Each row of a before or after table is a point. One or more steps were done to the points. Then noise was added and the rows were shuffled. The steps act on columns, c1 being the first. Write out the steps. A step turns or swaps two columns, mirrors them in a line or flattens them onto one, adds a multiple of one to another, or multiplies or shifts one. Angles are multiples of 10 degrees, from the lower column toward the higher: turns from -170 to 170, lines from 10 to 170 but not 90. Use the fewest steps. Two steps may share a column if one is a turn and the other turns, adds or multiplies; they go together, in the order done. Otherwise the lowest column goes first.

Before (11 x 2):
[[  9 -10]
 [ 22   3]
 [ 12  -1]
 [ 13  18]
 [-23 -14]
 [-26  -8]
 [-35 -10]
 [ 35   4]
 [ 11 -11]
 [ 32   4]
 [ 21  25]]
After (11 x 2):
[[  31  -14]
 [ -78   -9]
 [  62   33]
 [-105  -15]
 [  96    5]
 [  36   -1]
 [  63    5]
 [ -70  -19]
 [  27  -12]
 [  40   23]
 [ 106    7]]
Steps: multiply c1 by 3; multiply c2 by 1.3

Before (9 x 4):
[[  3  38 -44 -73]
 [ 10  -3 -30 -15]
 [-19  29 -36 -47]
 [ -9  -4 -33 -50]
 [-35 -82 -30  26]
 [-98  39  69  49]
 [-12 -66  20   1]
 [ -3  21 -32 -43]
 [ 19 -55 -34  22]]
After (9 x 4):
[[-82  13  86  -7]
 [-22 -60   5  22]
 [ 33  17  15  -7]
 [ 42  57   4 -21]
 [ 28  34  22 -12]
 [ 39 -54 -17  21]
 [ 29 -79  38  33]
 [ 27  36   5 -13]
 [ 31   1  -7  -1]]
Steps: mirror c1 and c3 in the line at 140 degrees; flatten c2 and c4 onto the line at 160 degrees

Before (12 x 8):
[[ 73  18  68  11  43  60 -31  56]
 [-32 -19  11  43 -27 -66  67 -36]
 [ 90 -20  67   1   6  93  49  32]
 [ -1 -52 -43  33  14 -60  42  14]
 [-60  20  10 -55   6  43 -52  60]
 [-75   6 -35  -8   3  12 -33  45]
 [-40  42 -14 -88  15  16 -30  36]
 [-14 -54  21  -9  15 -22 -12 -20]
 [-12 -33 -11  33 -27 -33 -19 -56]
 [-24 -24   6 -46 -56 -25 -22  44]
 [  7 -11 -19   2 -27  22 -56 -60]
 [ 25 -34  45  -7  -3  73 -20 -34]]
After (12 x 8):
[[  37   42   70  -28   66   60  -33   38]
 [  -3   53  -14 -127   -7   14  -29   10]
 [ -16   45    7  -94  -23   38  -58   38]
 [   5  -44   44  -49    6   75  -18  -13]
 [   1  -58   22  -53    5  -26  -10    6]
 [   1  -42  -42   -5   10  -64   40   38]
 [  25   -5   66  -41   43   94   48   36]
 [ -21  -34    8    5  -35  -67   67  -23]
 [ -14   30  -36  -46  -30   14  -35   36]
 [ -15  -57   -9   -6  -28  -34  -16  -37]
 [ -32    5    9  -87  -52  -25  -25   52]
 [  -8  -37  -22  -39  -20   23  -56  -45]]
Steps: flatten c1 and c5 onto the line at 60 degrees; turn c2 and c8 by -30 degrees; shift c4 by -40

Before (13 x 11):
[[  11    2   25    6    1   20    3  -45  -21  -19  -37]
 [  20    0  -24   12  -38  -18   -4  -53   28  -17    5]
 [  11   -1  -28  -49   -4  -25   -3    2  -17  -12   15]
 [ -14   26  -15   12  -34  -13  -35   14   24   23    9]
 [ -38   -3  -25    7  -49  -31   -7    0   -3   14  -11]
 [  -1   18   26    2  -11  -24  -23   13   16    5   -9]
 [   2   54  -25  -83  -12  -33  -25  -27   16  -17  -40]
 [  -6    0  -25   10  -31   64    7  -14   24  -25  -26]
 [  19   -1    5   -3  -16   85  -51  -46 -121   68   10]
 [ -36   21  -14   10   19   -9  -35  -42  -12    0   -4]
 [  -8  -10  -27    0   -9    7    9  -44   29   34  -12]
 [ -24   -7   56  -14  -34   25  -54  -29   24    0    5]
 [ -20   53   34  -40  -25  -24    0  -33   29   -9   20]]
After (13 x 11):
[[ -2  -3  30   2  -1 -25  22  13   7 -12  -8]
 [ 19  -3   3  -3  50  84 -15  67 -49 -47  11]
 [-24 -41  39 -15 -17  25   2  61   8 -29   4]
 [  1  58  16 -81 -21 -33 -12  37   7  -1 -41]
 [-13  29   7  12   2 -13  29  24  10 -43   9]
 [-20  20  60 -41 -20 -23 -28  16  12 -17  20]
 [-39  15 -20   7 -12 -32   4   5   0 -51  -9]
 [ -9  10 -27   0  25   6 -42  16  12 -24 -12]
 [ 19  14 -19  12 -33 -19 -46  31  11 -23   7]
 [-36  25   3  10   9  -9 -17  50  -4  16  -3]
 [ -5  15 -18  10 -37  64 -16   2   9 -15 -25]
 [ 11 -14  20   7 -17  20 -40  20  -8  10 -38]
 [ 11  16 -21 -48 -13 -23   3   2  -6   4  14]]
Steps: turn c2 and c3 by 40 degrees; mirror c5 and c10 in the line at 30 degrees; turn c7 and c8 by -120 degrees; multiply c9 by 0.4

Before (12 x 14):
[[ -5 -38  21 -14   4  -3 -22   2   9  54 -17   4   3   6]
 [-19  -3 -11  14   4  40 -31  24   8   4 -15 -11  15   9]
 [-15 -11  14  -9  10  -4  -3  27   1  -7  47  -4   8   3]
 [-16  12  21 -11   7 -18 -28   5  -4  -8  -6  -2   4 -32]
 [-12   6  28  14   0 -19 -25   8  13  -1   4  12   6   2]
 [-18 -77 -10 -10  13 -20  -5  28   1   2 -11  -1  -5   9]
 [  4   7 -12 -11   7  -8  -2   9 -15  -6  -3 -16  -7   6]
 [ 30  -1  13 -12  -7   2  -3  12 -34  11  -5   5  16   3]
 [ 11 -16  15  -6   4 -22  -5  28   5  -1  -2  -9  -8 -35]
 [-20  11   5   9   4   0 -10 -54   9  -8 -10  13  -5 -22]
 [-14  10 -10  11  13  -3  -6  18 -43  40 -12  16  -8   4]
 [-14  12  -1  -3   4 -22   0  25   3  -5  -3   9  17 -14]]
After (12 x 14):
[[ -19   -8  -12   14    4  -14  -31   17    3    5  120    1   15    9]
 [  11  -14   14   -6    3   15   -5   20   -9    0  -46    0   -8  -36]
 [ -17  -50  -10  -10   15   21   -4   20  -59    1  -25    0   -5    9]
 [  -5  -31   22  -14    5   14  -22    1  -24   54   26    0    3    6]
 [ -12   -6   28   15   -1    9  -25    5   13   -1  -51    1    6    2]
 [ -15   39  -10   12   12   11   -6   12  -20   40   16    1   -8    4]
 [ -15   12   21  -11    7   17  -29    3    6   -7  -30    1    3  -32]
 [ -14   -8   14   -9    9  -32   -3   19   -8   -7 -100    0    7    4]
 [ -21    1    4    9    4    7  -11  -39   15   -8   20    0   -5  -22]
 [  31   26   13  -11   -8    3   -3    8  -23   11   15    0   16    3]
 [ -14    6   -1   -3    5   17    0   17   11   -6  -45   -1   17  -13]
 [   4   16  -12  -11    7    8   -2    7   -5   -6  -12    0   -7    7]]
Steps: turn c2 and c9 by 50 degrees; turn c6 and c11 by 130 degrees; multiply c11 by 3; multiply c8 by 0.7; multiply c12 by 0

Before (12 x 24):
[[ 58  26 -21   1  17   4   3 -47  61  48 -58 -22 -27  46 -42  14 -26  42
    2  57  28  22 -41  55]
 [-11  32 -19 -25  62   9 -27 -27  -9  -9 -32 -18  27  -5  10 -19 -26 -36
   20  46  32 -14 -42  51]
 [-15 -33 -33   4  10 -38  11 -16  60  -4  23 -36 -59 -37  16 -37  34  -5
  -23 -14 -16 -26   0 -35]
 [-32   0 -24  13  13 -32  44  13 -38  29  21 -40 -33  15 -53 -18 -53  54
   -3 -32  50 -27 -18  -5]
 [-21  13  15  60   5 -28   8 -13  18 -26 -17   8 -20 -37 -39   5  25  53
   -7  70  46 -18  59  -3]
 [-25   4   6  20 -12 -50  53 -61  28   0  25  26 -37 -17 -42 -15 -28 -14
  -66 -37 -24  21  32   0]
 [  4 -15  13   2  45  43 -25  43  -2  54  19  -3   4 -55 -28  51 -30  24
  -29 -23  53  -7 -41  30]
 [-28  18  33 -15   8 -24  -2  30 -36 -39 -20 -46 -37  26  -2   9 -41 -16
  -21   2 -31   3   6  13]
 [ 58   4  -1  58 -21 -38  24  48  14 -21  37 -65  32 -47 -38 -25 -32  45
  -11  19  37 -21  26 -23]
 [ 28 -18  44 -25  54  -8 -41 -16  23  44  32 -39 -54  48 -22  36 -53 -29
   -2   5  13  11 -26  62]
 [ 40  14  -2 -15  51  47 -28  -9 -31  25  19 -48  18 -32   8 -13  45 -40
  -71  27 -43  -7 -24   5]
 [-37 -25  27 -27  40   7   3  19  12 -32 -48 -40  29  32  25   0 -53  36
   21  66  11  -9  42  42]]
After (12 x 24):
[[ -21  -12   16   60    5  -27    9  -11   19  -39  -35    6    6  -35
   -39    2   24   54   -5   70   45   -8   58    5]
 [   4   31   12    2   45   45  -25   43   -2   87   39   -3   30  -56
   -30   52  -29   22  -28  -24   52   37  -44   14]
 [  58   15  -21   -1   14    6    3  -46   59   75 -117  -19  -11   45
   -43   16  -25   45    3   56   29   18  -41   58]
 [  29   54   45  -24   55  -10  -42  -14   24   72   67  -40  -47   47
   -25   39  -53  -29   -2    3   11   15  -26   37]
 [ -11   11  -21  -24   64    7  -26  -26  -10  -16  -65  -17   39   -5
    12  -20  -27  -36   20   44   32  -42  -41   60]
 [ -23   -1    7   21  -13  -52   53  -62   29   -3   48   26  -49  -18
   -42  -15  -30  -12  -65  -34  -24  121   35    1]
 [ -40   46   28  -28   40    6    4   17   10  -53  -95  -40   34   35
    24   -1  -56   37   22   66   11  -40   42   18]
 [ -15    2  -33    6   10  -37   11  -16   59   -7   45  -39  -66  -37
    13  -35   34   -4  -24  -13  -16   10    0  -47]
 [ -29   -6   32  -16    6  -21   -3   30  -35  -66  -40  -47  -51   28
    -2    8  -42  -14  -23    2  -33   37    6   25]
 [  60  -19   -2   58  -20  -36   25   48   10  -32   73  -65   49  -47
   -39  -28  -29   43  -12   16   37   -3   25  -14]
 [  40  -10   -2  -16   51   45  -30  -10  -32   41   37  -49   -2  -34
     9  -13   46  -40  -71   28  -41  101  -27   13]
 [ -29   -7  -24   13   14  -34   42   14  -37   45   43  -41   -8   16
   -56  -20  -54   53   -3  -34   47  -24  -17   -7]]
Steps: mirror c2 and c24 in the line at 70 degrees; multiply c10 by 1.6; multiply c11 by 2; add 0.5 times c21 to c13; add -1.5 times c19 to c22
